Each wall is flat, endless, passes through zero and stands at right angles to its row. A trip goes straight from one point to another. Which walls does it cross, in order?
In the rows, 128 means zero.

Walls:
(1): [116 116]
(2): [154 173]
(3): [157 163]
(4): [144  63]
(5): [183  97]
(6): [146 133]
(7): [171  86]
(8): [119 168]
(9): [166 162]
(10): [ 88 177]
Trips:
[ 90 105] to [150  63] => 10, 7, 5, 6
[117 151] to [ 72 151] => 9, 1, 3, 2

Walls:
(1): [108 142 124 118 114 130  92 121 119 114 109]
(2): [108 109 102 127 153 133 109 119 112 103  89]
(3): [116 179 143 138 142 130 152 109 115 130 202]
(4): [ 66 153 153  82 136 101 114 164 151  86 169]
(5): [105 141 150 126  91 159  87 112 102 150  94]
(6): [111 198 162 176 116 145  84  81 144 175 168]
(7): [ 87 174 112 110  95 123 139 123 135 118 109]
(8): [119 113 153  92 135  97 111 179 100 178 129]
(9): [126  63 129 140 137  96 107 129  89  50 123]
(10): [110 144 213 154  95 112  97  84 149 148 170]
(11): [ 94  95 141 109 134 113 145 173 105 147 180]
(12): [149  85 139 111 131 145 103 104 120 193 154]
Trips:
[ 71 121 128 126  57 130 139 129  61 159 125] to [ 99 132  78  93 133 102 163 106 156  86 134] => 4, 9, 2, 6, 12, 10, 8, 5, 11
[145 186 112 145 104 145 203 125 132 118 118] to [142 173  90 126  19 136 182 127 117 139 144] => 5
[ 50 107  70 121 151 116 140 149  83  94 115] to [111  97 120 158  72 107  78 108 131 114 111] => 5, 8, 11, 10, 4, 6, 12

Walls:
(1): [ 98 119 110 165 137 125 172 118 148 143 141 157 127  74 188 121 120 150
  86 175 120 173 157 172]
(2): [108 107  73 141  94  84 120 174 129 109 143 121 141 133 116  85  87 161
 157 139 120 103 112  77]
(3): [142 141 158  14 121 143  96 144 123 166 153 164 135 122  92 113 122 154
 177  99 117 134 149 158]
(4): [110 115 143 115  99  21 162 105 150 162  89 150 139 102 163 153 115 101
 131 121 128 117 126 133]
(5): [125 145 164 178 168 168 135 122 115 143 140 132 111 195 120 171 189  94
 105 195 135 141 159 160]
(6): [104 169 142 120 106 151 121  90 103 133  95 151  41 110 124 162 102 118
 151 149 147 119  79 132]
(7): [123 144  80 117 159 141  89 179 151 127  68  79 132 143  97 131 119 177
 117 143 122 116 199 164]
(8): [144  85 204 142 123 141 146 153 111 129 119 146 132  94  92  39 109 121
 126  98 100 123 154 149]
(9): [166 163 131 147 126 147 140 147 109 135 159 126 134 165 156 120 172 178
 193  69 118 132 110 137]
Trips:
[112 167 179  97 173 162  92 136 167 167 146  98 140 179 106 198 126 163
 186  65 103 126 170 187] to [106 172 134 119 115 136  92  22 176 122  80 125 135 121 190 154 108  61
  65 105 144 130 177 116] => 6, 4, 9, 1, 3, 7
[ 95 141 127 127 111 126 107 122  67 123  66  82 153 134 132 141 194 103
 155 125 175 167 141  88] to [125  98 157 108  69 150 139 163  80 121  82 145 116 122 130 159  59  77
 156 194 120 139 169 163] => 9, 8, 3, 1
[155 123  99 144 168 193  89 110 141 152 172 181  91 135 137  34 101 135
 122 168 129 138 139 103] to [ 98 212 131 112 111 207  89 107 130 176 181  98 126 189 152 116 137  69
  73 178  80 121 199 115] => 7, 2, 6, 8
[188 115 141  91  56  71 152  99 164 158 136  68 145 148 116  90 138 104
  74 165 137 131 176 109] to [198 115 110 122 114 116 103 146 106 123 100 157 167 109 136 184 123 169
 117 148  83 151  53 131] => 7, 8, 3, 9, 6

Walls:
(1): [ 79 165 140  85 124 112 147 100 106 114 146  86 138 156 158 178 164 152
 153  87  97 145 126 153 144 146 135 177 139 134 131 113 130 123 144 126
 138 134 141 107 126  96  84  82 156 161 186  90]
(2): [120 124 117 183  84 161 174 107 100 133 118  93  99 125 185 146 152 176
 141 109 131 130 111  80 104  93 140 135 156 157 155 153 119 107 103 109
 124 127  93 160 111 163 193 149 157  94 159 136]
(3): [ 91 134 129 147 163 176 109 125 121 102 107 125 115 114 110 128 111 189
 149 153 115 143 142 134 107 134 169 132 138 176 138  94 112 159 166 150
 185 150 123 168  86 141 128 162 148 141 113 167]
(4): [142 126  97 134 141 122 115 111 133 133 145 133 145 125 129 158 142 139
 161 166 140 197  93 117 108 160 187 134 147 114 147 126  86 142 123 156
  96 160 143 115 162  85 131  95  89 172  89 113]
(5): [114 141 101 126 119  84 112 146 137 175 147 107 138 157 155 154  94 138
 105 147 114 141 116 163 130  91 121 120  86  88 121 132  95 148 108 178
 125 139 116 159 121 140 148 128 166 134 139  59]
(6): [146 165 116 112  92 124 104 123 151 121 104 165 124 110 107  95  89 175
 139 148 137  75 134 131 117 159 101  87 151  93 120 118  99 144 138 170
  88 168  99  95 146 140 154 104  98  97 154  86]
(7): [136 135 177 139 140 100 134  88 126 135  53  91 148 116 130 101 126 158
 143 116 110 113 126 170 113 142  88 154 128 119  74  97 147 154 155 167
 144 121 138 127 140 162  97 145 112  71 109 137]
Trips:
[125 115 155 128 129 110 130 138 171  79 141 101 131 119 142 109 119 125
 133 139  92 132 195 117  39 124  83 128 104 135 148 139 165 132 108 134
 117  79 162 104 130 153 157 113 160 136 130 150] to [202 123 120  54 161 140 158  86 105 140 113 123 175  99 136 157 119 119
  91 136 126 165 144 128 133 103 115 188 187 112 134 137 160 159  94 120
 119  77 110 109 161 125 118 130 121 100 106 132] => 2, 1, 4
[108 130  90 120  66  85 108 112 109 165 106 126 135 129 138 122 163 142
  84 131 141  87 158 192  81 100 156 111 119 153 124 162 130 108 134 138
 119  90 181 107  93 131 153  84 147 150 114 102] to [ 70 106 154 138 107 166 104  95  54 165  79 166 133 143  83 152 126 112
 154 144 148 139 166 112 125 135 125 111 154 106 139  73 118 113 187 140
 136  76 139 135 125 111 152 132  90 142 116  66] => 2, 7, 4, 3, 5
[143 161  98 134 117 192  95 160  85 101 135 121 162 147 106 126 120  99
 121 132 196  98 157 120 148 113 136 249 110 135 143 119  76 162 100 133
 109 149 161 118 114  89 146 135  81 154  97 150] to [151 107 125 134 131 160 191 127 119 187 145 146 106 183 167 146  90 114
 167 128 131 113  87 124  91 114 156 105 122 162 134 140  91 137 124 192
 130 159 161  97  75 139 100 139  72 184 160 151] => 2, 5, 1
[123 153 138 143  89 149 182 113  70 104  84 137 136 132 105  89 152 135
 138 122  84 141 111 161 126 136 143 139 132 180 114 123 128 139 102 123
 140  72 116 170 147 145 130 118 200  90 145 137] to [ 95 150 130  93 165 130 141 136 150 137  94 108 104 117 107 124 137 114
 138 101 153 128 142 129  78 105  98 109 134 136 212 115 162 117 145 122
 143  99 105 156  70 118 131 125 147 148 163 122] => 7
